Each row of a before or after table is a point. One or more steps were done to the points. Then noise was added and the rows were shuffled. The steps act on how far a point lies along the listed directions, d1 being the first. Write out the steps. A step turns or swaps two directions, mirrors them in a line or flattens them onto one, adds a multiple of one to another, or multiplies one. Angles are multiples of 10 degrees, from the lower direction toward the higher: turns from -170 to 170, lines from 10 to 170 but not 90. Use the fewest steps. Two steps may share a direction if one is a turn and the other turns, adds or multiplies; they go together, in the order done. Otherwise the lowest direction goes first.

Directions:
(1): -.66; -.22; .10
(2): .06; -.43; -.55
(3): .23; -.51; .42
Before (11 x 3)
.25; -.08; -.01
.14; -.32; -.31
-.14; .34; -.30
-.21; .29; .03
.13; .15; .37
.14; .32; .03
.27; -.19; -.15
.06; -.08; .04
.07; -.23; -.28
-.63; -.18; .00
.03; .02; .27
After (11 x 3)
.03; -.62; -.93
-.26; .17; .46
-.19; -.05; -.26
-.14; -.30; -.61
-.04; -.40; .27
-.04; .48; .36
-.22; .70; .63
.00; .03; -.12
.65; -.12; .00
.08; -.56; -.73
.05; .12; .59
Steps: turn d1 and d3 by 160 degrees; multiply d2 by 2.5

Directions:
(1): -.14; -.15; .02; .48; .93; .02; -.37; .15
(2): .42; -.92; .15; -.29; .05; -.40; -.05; .00
Before (9 x 8)
.21; -.67; .11; .13; .34; -.20; -.02; .26
.35; -.87; .27; -.02; .03; -.46; -.06; .04
.35; -.94; .03; -.67; -.63; -.50; .17; -.11
-.40; .56; -.21; .31; .31; .37; -.08; -.02
-.12; .34; -.10; .45; .29; .06; -.15; .14
-.33; .42; .14; -.16; -.19; .19; -.05; .03
-.11; .18; .00; .03; -.23; .03; -.09; -.09
-.51; .20; -.11; .58; .45; .24; -.39; .03
.27; -.57; -.11; -.34; -.28; -.40; .05; .15
After (9 x 8)
-.60; .94; -.30; .14; -.35; .36; .12; -.05
-.32; .61; -.32; .13; -.19; .14; .06; .19
.00; -.38; .25; -.33; -.03; -.15; -.14; .03
.25; -.35; .01; .10; .11; -.24; -.10; .11
-.02; -.65; .05; .09; .11; -.17; -.27; -.04
-.26; .48; -.09; .36; .06; .29; .13; .22
.01; -.18; .07; -.04; -.13; -.11; -.15; -.08
-.40; .82; -.02; .51; -.10; .28; .05; .03
.23; -.75; .02; -.19; .20; -.23; -.09; -.04
Steps: multiply d1 by 0.4; multiply d2 by -1
